Every row gives one point. The points of each table are mixes of a few directions, plus a little noise. How many directions does each table use, and how many do they share? Where both have some left over, give the other angles between the two spaces (their principal angles), to ten degrees, smallest first.
In the rows, zero is written as 100.

First (5 x 3):
[81 95 40]
[90 98 69]
[98 100 95]
[111 103 135]
[119 105 161]
Second (4 x 3):
[108 111 100]
[86 105 31]
[115 109 132]
[91 75 136]
Directions: first 1, second 2, shared 1

First (8 x 6):
[112 110 116 81 79 101]
[123 98 105 115 69 98]
[87 88 87 85 154 144]
[102 126 132 142 100 55]
[101 85 78 115 77 89]
[104 86 93 124 151 141]
[88 106 98 130 83 51]
[83 100 90 8 87 121]
Second (7 x 6):
[86 96 88 98 108 93]
[151 114 141 105 73 124]
[148 113 139 105 74 123]
[102 101 101 100 99 101]
[25 79 39 92 140 64]
[60 89 67 96 122 81]
[129 108 124 103 85 114]
Directions: first 4, second 1, shared 1

First (7 x 8):
[93 131 70 116 106 73 90 127]
[85 133 82 115 99 80 108 101]
[101 151 51 71 106 117 104 86]
[110 135 46 89 115 91 73 139]
[110 58 137 79 93 135 110 69]
[103 41 155 117 93 98 99 102]
[96 49 159 114 88 106 116 77]
Second (7 x 8):
[81 123 53 148 100 71 56 77]
[75 123 88 115 77 91 44 82]
[103 98 102 86 101 119 119 74]
[80 113 133 107 85 85 126 104]
[98 65 164 96 89 105 135 101]
[128 122 74 46 122 128 139 124]
[135 56 86 102 127 101 81 137]
Directions: first 3, second 5, shared 3

First (11 x 11):
[148 67 121 123 66 89 77 135 93 96 80]
[77 34 98 61 108 145 89 107 127 79 99]
[115 168 115 142 76 53 128 92 72 90 89]
[78 113 100 112 117 78 86 95 92 108 69]
[53 124 101 108 128 96 141 77 89 120 146]
[136 47 88 91 89 133 55 114 119 130 93]
[167 195 84 121 64 64 99 87 87 102 81]
[122 95 104 123 51 119 95 81 108 103 72]
[67 84 99 76 135 103 109 108 102 91 122]
[76 92 90 59 138 106 104 110 107 81 121]
[61 81 100 84 127 115 117 95 104 100 128]
Second (10 x 11):
[41 111 89 87 137 109 116 72 104 108 111]
[147 61 96 50 70 145 111 124 126 52 133]
[115 112 115 109 72 90 118 105 94 67 91]
[85 139 91 134 116 64 67 81 86 139 48]
[67 105 104 135 125 86 105 86 83 154 120]
[120 78 109 79 88 101 96 128 105 57 90]
[79 70 92 48 121 129 108 108 120 64 119]
[163 141 84 97 45 109 86 85 114 79 61]
[89 56 119 128 127 85 94 128 80 147 137]
[95 127 100 133 98 82 98 83 88 132 90]
Directions: first 6, second 5, shared 5

First (10 x 12):
[80 106 111 99 106 103 108 94 101 94 82 96]
[108 97 96 100 98 99 97 102 100 102 107 101]
[148 85 73 103 85 93 81 114 98 114 142 108]
[132 90 82 102 90 95 87 110 99 109 128 105]
[145 85 75 102 86 93 82 114 98 113 140 108]
[125 92 86 101 92 96 90 107 99 107 122 104]
[111 97 94 101 97 98 96 103 100 103 109 102]
[89 104 106 100 103 102 104 97 100 97 90 98]
[5 131 153 95 129 114 138 71 103 73 17 84]
[58 113 124 98 113 106 117 87 101 88 63 93]
Second (9 x 12):
[94 113 107 89 118 105 101 99 94 102 87 87]
[111 77 88 118 69 90 98 101 110 97 122 122]
[97 106 103 95 109 103 100 100 97 101 94 94]
[109 82 91 114 75 92 99 101 108 98 117 118]
[100 100 100 99 101 100 100 100 100 100 100 100]
[85 128 114 77 138 112 102 99 88 104 73 72]
[84 132 117 74 144 113 102 99 86 105 69 68]
[90 119 110 84 125 108 101 99 92 103 82 82]
[130 42 70 147 20 76 96 102 125 92 156 157]
Directions: first 1, second 1, shared 0; angles 50

First (11 x 18):
[117 116 73 98 82 65 89 55 129 69 119 57 132 149 87 107 112 119]
[104 130 68 89 142 99 127 91 118 97 176 97 36 37 121 79 158 105]
[97 114 84 102 115 86 110 113 99 101 115 109 83 72 101 92 115 101]
[89 86 115 126 107 96 112 147 69 120 16 146 146 101 82 110 67 86]
[99 79 125 108 104 129 106 105 89 114 59 117 121 110 101 108 84 89]
[124 109 77 124 133 89 136 57 126 86 68 93 166 135 88 111 132 105]
[91 109 88 92 48 48 58 115 94 82 107 78 107 129 80 103 66 113]
[91 84 125 101 120 140 114 123 83 125 87 130 76 65 115 96 97 84]
[88 59 153 88 47 135 57 114 76 113 65 99 107 137 101 112 37 90]
[104 77 134 72 84 160 80 65 112 104 146 73 56 106 129 98 99 97]
[97 136 58 99 117 54 110 115 105 89 143 100 69 59 96 85 130 110]
Second (11 x 18):
[49 166 63 96 117 64 149 141 74 122 113 172 78 88 109 60 165 59]
[131 64 127 116 101 145 95 43 136 78 96 70 139 122 106 108 107 106]
[105 87 118 108 114 138 118 77 109 104 87 110 118 111 112 99 119 86]
[128 102 77 96 119 79 103 74 114 94 94 60 116 117 87 127 87 131]
[72 131 80 51 135 84 120 173 35 171 92 128 11 60 107 117 61 102]
[118 96 98 91 137 121 125 78 100 120 78 90 105 112 104 123 96 109]
[99 81 116 119 73 95 79 111 100 86 76 104 131 107 88 99 79 98]
[85 79 127 112 45 98 53 128 98 77 115 105 95 83 96 80 79 92]
[125 81 109 104 91 121 84 53 136 71 134 61 107 106 106 100 113 113]
[104 83 106 87 82 80 63 136 77 110 89 79 76 83 86 123 33 125]
[85 129 80 121 85 75 112 86 123 68 126 121 127 110 100 64 162 79]
Directions: first 4, second 5, shared 3; angles 40

First (11 x 24):
[31 52 75 129 135 140 107 82 91 114 83 108 60 78 74 53 108 48 145 147 52 126 85 85]
[115 119 108 61 107 86 123 78 92 92 88 79 146 102 102 123 104 116 75 84 118 99 113 116]
[46 69 76 92 132 123 121 69 81 104 83 96 105 83 70 70 116 63 128 126 65 123 96 97]
[52 77 61 124 139 126 103 72 93 97 110 79 55 63 81 66 98 41 135 125 80 115 84 104]
[134 147 107 92 43 71 73 133 96 75 147 91 101 94 108 130 118 134 106 77 128 75 89 95]
[143 111 106 96 92 79 89 112 112 103 108 111 118 127 113 111 80 119 68 65 121 89 115 111]
[144 129 146 100 94 92 110 104 122 99 79 78 95 101 144 146 82 135 57 98 144 83 106 112]
[112 123 121 105 54 92 82 133 101 91 116 106 90 98 110 120 118 131 112 106 107 86 88 83]
[40 48 34 117 151 125 100 68 85 110 111 110 81 89 55 33 95 25 139 108 52 128 97 103]
[161 106 129 99 102 81 99 112 127 116 80 117 123 143 132 122 63 134 40 65 131 89 126 115]
[123 118 139 86 49 85 92 136 100 101 94 125 126 122 110 126 119 155 94 99 103 88 102 80]
Second (8 x 24):
[84 93 12 123 110 95 77 85 86 87 160 93 85 119 61 79 76 47 122 44 85 93 93 134]
[89 127 79 58 120 75 105 88 92 104 128 75 137 48 97 78 135 69 90 101 108 115 102 88]
[97 100 135 95 109 87 116 122 104 107 61 112 112 111 119 116 107 140 100 134 86 103 115 83]
[107 81 140 89 89 135 110 100 113 95 44 111 121 131 101 129 90 168 96 105 106 106 110 73]
[115 85 132 122 71 134 97 96 117 132 78 123 89 122 113 105 87 94 61 93 109 96 88 105]
[95 132 55 65 107 80 94 67 66 24 166 33 82 27 67 92 125 81 168 98 127 97 83 112]
[73 110 129 103 78 100 130 101 80 114 69 99 107 115 110 136 122 105 96 131 75 88 89 120]
[140 71 116 145 117 93 71 138 143 138 94 153 67 129 132 65 58 96 66 95 103 102 120 85]
Directions: first 5, second 6, shared 2; angles 30, 70, 80

First (8 x 32):
[95 89 39 104 62 87 113 71 112 104 111 99 55 63 73 117 94 70 81 28 93 82 131 88 69 67 112 83 117 144 121 101]
[115 95 56 132 104 111 120 96 100 117 87 136 67 99 79 96 82 75 72 72 77 108 86 97 84 57 98 89 124 126 94 43]
[138 94 167 98 119 96 72 90 134 78 95 84 124 102 125 108 114 134 65 130 117 94 77 89 120 109 85 124 97 78 75 127]
[134 87 109 109 94 90 89 71 137 87 99 95 85 78 99 116 103 105 50 73 104 85 95 81 94 76 94 108 114 116 90 109]
[153 96 149 128 141 113 88 102 124 96 76 122 112 119 115 94 98 120 49 136 96 112 49 93 119 81 78 119 112 84 60 66]
[57 100 68 66 56 80 101 89 91 94 127 65 92 72 91 114 109 89 139 61 113 81 153 101 84 121 120 87 87 115 137 155]
[61 114 93 86 104 108 109 130 60 111 103 100 120 122 103 84 98 97 158 130 99 113 108 120 107 131 107 93 82 81 113 99]
[48 124 117 78 121 115 106 151 42 113 101 98 146 144 116 71 101 110 186 170 103 125 99 132 124 157 105 97 68 56 109 101]
Second (9 x 32):
[110 108 139 107 135 115 95 124 90 102 86 112 129 131 117 83 100 118 107 155 100 118 68 109 123 115 88 111 93 69 79 81]
[145 80 124 99 81 78 76 53 160 73 107 76 82 60 103 131 114 113 32 57 115 71 106 70 92 76 95 114 114 121 91 141]
[159 69 129 92 63 63 65 27 188 59 115 57 72 34 103 149 122 117 5 27 124 52 119 55 84 68 96 119 118 135 94 172]
[79 101 91 81 80 90 98 96 96 96 113 80 101 88 99 107 107 98 121 87 108 90 125 101 95 115 109 96 91 103 117 131]
[61 102 69 73 65 86 105 95 87 99 121 75 93 81 91 108 105 88 137 70 108 87 142 103 86 118 117 87 89 112 132 138]
[84 102 81 95 90 99 107 102 90 104 105 98 95 97 94 100 98 91 116 90 98 99 112 104 94 103 106 93 98 105 111 102]
[86 114 72 126 131 129 127 139 56 131 80 147 102 141 91 69 78 82 128 134 74 133 72 122 105 92 97 88 104 90 92 24]
[108 109 101 127 137 125 113 128 78 119 78 139 108 135 101 76 85 96 103 139 82 127 63 113 111 90 90 100 106 86 80 38]
[69 116 93 99 118 117 114 137 57 117 94 115 119 133 102 76 92 96 151 141 92 122 92 122 110 122 102 93 87 78 103 73]
Directions: first 3, second 3, shared 3
